Rows are points. Each copy is the shape, with its points in the same order, turned, moved and blurred by noise. Is it also mirrored, or only turned?

Shape (6 x 2):
[[ 1.4 -0.7]
 [-1.9 -0.4]
 [-3.7  0.0]
 [-5.8 -1.0]
 [ 1.4  0.6]
 [ 3.1 -2.0]]
Copy 1:
[[ 0.4  0.0]
 [-1.7  2.8]
 [-2.7  3.9]
 [-3.0  6.3]
 [-0.7 -0.6]
 [ 2.4 -0.7]]
Copy 1 is: mirrored
Copy 2 (6 x 2):
[[ 0.1 -1.0]
 [-3.3 -0.4]
 [-4.9  0.2]
 [-7.0 -0.6]
 [ 0.5  0.4]
 [ 1.9 -2.1]]
Copy 2 is: only turned
Copy 3:
[[ 1.3 -0.9]
 [-1.9 -0.8]
 [-3.6 -0.5]
 [-5.8 -1.7]
 [ 1.4  0.4]
 [ 3.2 -2.1]]
Copy 3 is: only turned

Shape (8 x 4):
[[ 1.8 -1.5 -0.8  1.4]
 [-0.4 -2.6 -3.7 -3.8]
 [-0.5  3.0  3.0 -3.1]
 [-2.1 -0.4  2.0 -2.3]
 [ 0.6 -2.7 -0.9  2.9]
 [-3.0  0.3  4.0  3.4]
 [-1.0  2.4  0.8 -0.3]
 [-3.9  5.2 -0.5 -1.8]]
Copy 1 (8 x 4):
[[ 1.2 -1.3 -0.8 -0.3]
 [ 0.2  0.9 -4.8 -4.7]
 [-0.4  5.2  2.2 -2.4]
 [-2.4  2.3  0.7 -3.3]
 [-0.3 -2.8 -1.4  0.3]
 [-4.5  0.1  3.2  1.6]
 [-1.0  3.5  0.3  0.2]
 [-2.7  7.3 -1.2  0.5]]
Copy 1 is: only turned
Copy 2, 8 rows:
[[ 0.2 -0.9 -3.2  2.4]
 [-1.5 -0.6 -3.7 -3.8]
 [ 0.0  1.3  3.7  0.5]
 [-1.8 -1.4  1.9 -0.3]
 [-1.2 -2.2 -3.8  3.6]
 [-3.2 -1.9  2.3  5.5]
 [-1.9  1.4  1.0  1.9]
 [-4.6  4.4  2.6  0.1]]
Copy 2 is: only turned
Copy 3:
[[ 1.9 -3.9  1.6  1.2]
 [ 0.0 -3.9 -2.8 -3.3]
 [-2.7  1.5  4.3 -2.3]
 [-3.7 -2.4  2.0 -1.6]
 [ 0.8 -4.8  1.0  3.2]
 [-4.7 -1.7  3.6  3.8]
 [-1.7  0.0  2.3  0.1]
 [-3.4  3.6  0.0 -1.2]]
Copy 3 is: only turned
Copy 4, 8 rows:
[[ 2.2  0.2 -0.5  1.3]
 [-2.1 -2.5 -3.4 -1.4]
 [-2.5  2.7  3.5 -2.6]
 [-3.0 -0.1  2.5 -0.1]
 [ 2.0 -0.4 -0.5  3.6]
 [-1.2  2.5  4.6  4.7]
 [-1.7  3.2  1.3  0.2]
 [-5.5  5.3  0.3 -0.5]]
Copy 4 is: only turned

Shape:
[[-1.8  1.9  0.1  3.8  0.1  1.0 -1.5  1.6]
 [ 3.8  0.0 -1.1  6.0  1.6 -3.3  0.4 -2.2]
 [ 2.7 -2.0 -5.2 -1.8 -3.9 -0.2  1.2 -4.1]
 [ 0.1 -0.6 -0.9  2.5  1.8 -2.7  3.9 -4.1]
 [ 2.9 -4.7 -2.0 -0.2 -4.1 -4.0  2.6 -4.7]
 [-1.3  1.7 -0.1 -0.4  1.1  0.2 -1.9  2.1]
 [ 3.0 -6.2 -2.1 -3.9 -3.7 -0.9  1.7 -1.4]
 [ 2.7  1.2 -0.9  2.2  2.9 -0.8  4.0 -3.8]
 [ 0.3  1.6  3.5  1.2 -0.7  3.2 -3.5  0.0]
 [ 1.6  5.0  1.0 -0.1  0.9 -1.6  0.8  1.2]
 [-0.1  1.5  0.6 -0.8  2.9  1.9 -5.0  1.9]
 [ 1.2  0.1  0.5  2.0  0.1  3.4 -1.2  3.5]]
Copy 1:
[[ 0.4  1.5  0.2  3.6 -1.8  4.5  1.2  0.6]
 [ 3.9 -0.8  2.3  3.5  2.1 -1.7  3.0 -1.1]
 [-0.3 -4.7 -2.0 -1.2 -4.2 -3.3  5.8 -0.1]
 [-0.1 -2.2  3.7 -0.4  1.5  0.1  4.4 -2.5]
 [-0.1 -7.4  2.3 -0.2 -2.6 -4.4  3.5 -0.3]
 [-1.3  1.8 -1.1  0.6 -1.7  2.8 -0.6  1.3]
 [-0.5 -8.0 -1.3 -3.2 -3.5 -2.4  1.7  2.4]
 [ 2.1  0.0  3.0 -1.7  1.7 -0.1  5.5 -1.1]
 [ 2.7  2.0  1.0  0.4 -5.5  3.7 -0.9  0.8]
 [-0.7  4.0  2.2 -0.1 -0.6  0.2  1.7  2.8]
 [ 1.1  3.3 -3.0 -0.3 -2.4  3.1 -2.5  0.3]
 [ 2.7  0.2 -1.4  1.0 -2.2  4.5  0.6  3.7]]
Copy 1 is: only turned
Copy 2, 12 rows:
[[ 0.7  0.9  1.2 -2.5 -1.1  0.7 -2.5  0.9]
 [ 0.5 -2.0  2.8 -3.1 -0.7 -6.6  0.7 -3.2]
 [-0.4 -4.0 -6.5  0.6 -0.6 -1.0  3.5 -3.5]
 [-4.9 -1.7  0.3 -0.4 -0.4 -4.8  1.8 -2.2]
 [-1.9 -5.1 -4.7  3.5 -2.4 -4.9  2.3 -4.7]
 [ 0.1  1.6 -1.3 -1.0  1.1 -1.1 -3.1  2.1]
 [ 1.3 -5.1 -5.6  4.8 -0.3 -1.5  4.1 -0.3]
 [-3.3 -1.4  0.8 -1.9  2.8 -3.4  3.3 -3.4]
 [ 1.9 -0.1  2.1  0.6  2.3  2.4 -3.9 -1.0]
 [ 0.5  3.7  0.3  0.3  2.3 -3.7  0.1 -0.1]
 [ 2.6  0.1 -0.3 -0.8  3.6  0.4 -4.4  2.4]
 [ 3.1 -0.9  2.2 -1.3  0.0  1.6 -0.1  2.1]]
Copy 2 is: mirrored
Copy 3, 12 rows:
[[-1.5  0.7 -3.0  3.2  0.3 -2.6 -2.7  0.9]
 [ 2.7 -1.2 -7.2 -1.3  1.3 -3.8  0.2 -2.2]
 [ 1.1 -2.4 -0.6  1.2 -3.0  0.6  6.3 -3.7]
 [-1.0  0.6 -6.0 -4.2 -2.6 -2.7  2.1 -1.6]
 [ 0.8 -4.2 -0.7 -3.1 -3.1 -3.9  5.7 -4.5]
 [-2.0  2.6  0.0  1.6  1.7 -1.6 -0.9  0.2]
 [-0.1 -4.1  2.7 -1.6 -1.2 -1.8  7.3 -1.3]
 [ 1.6  1.5 -5.9 -3.3 -1.3 -0.7  2.1  0.0]
 [ 0.5 -1.1  0.9  1.8 -0.1 -0.5 -4.1  1.7]
 [ 3.1  4.8 -1.0  0.5  0.3 -2.6 -0.6  0.7]
 [-1.4  1.2  0.6  1.8  4.2  0.8 -3.2  0.5]
 [-0.4 -0.6 -1.3  3.7  1.9 -1.7 -0.5  3.4]]
Copy 3 is: mirrored
Copy 4, 12 rows:
[[-3.6  0.8 -0.2  0.5  3.9 -2.0 -2.6 -0.2]
 [ 3.5  2.0 -2.7  2.7  3.6 -1.5 -1.7 -4.3]
 [ 2.9 -1.0 -5.2 -2.2 -1.9  3.0 -1.8  0.1]
 [ 2.5  0.5 -3.7 -2.0  3.3 -1.0  1.9 -3.7]
 [ 4.7 -2.0 -5.7 -1.0 -3.3 -1.2  0.5 -2.1]
 [-2.0  0.7  1.5 -1.8  2.4 -1.2 -1.8  2.3]
 [ 4.0 -4.2 -2.7 -1.2 -4.4  0.6  0.7  1.5]
 [ 2.6  1.6 -2.7 -1.1  4.0  2.0  1.9 -3.6]
 [-3.7  0.1  3.6 -0.6  1.1  0.0 -3.8 -1.3]
 [-0.9  5.1  1.0 -0.9  1.7  0.6  0.6  0.4]
 [-1.0  0.2  4.9 -2.2  2.9 -0.7 -4.3  2.3]
 [-2.8 -1.4  1.6  2.7  2.6  1.3 -2.1  1.7]]
Copy 4 is: only turned
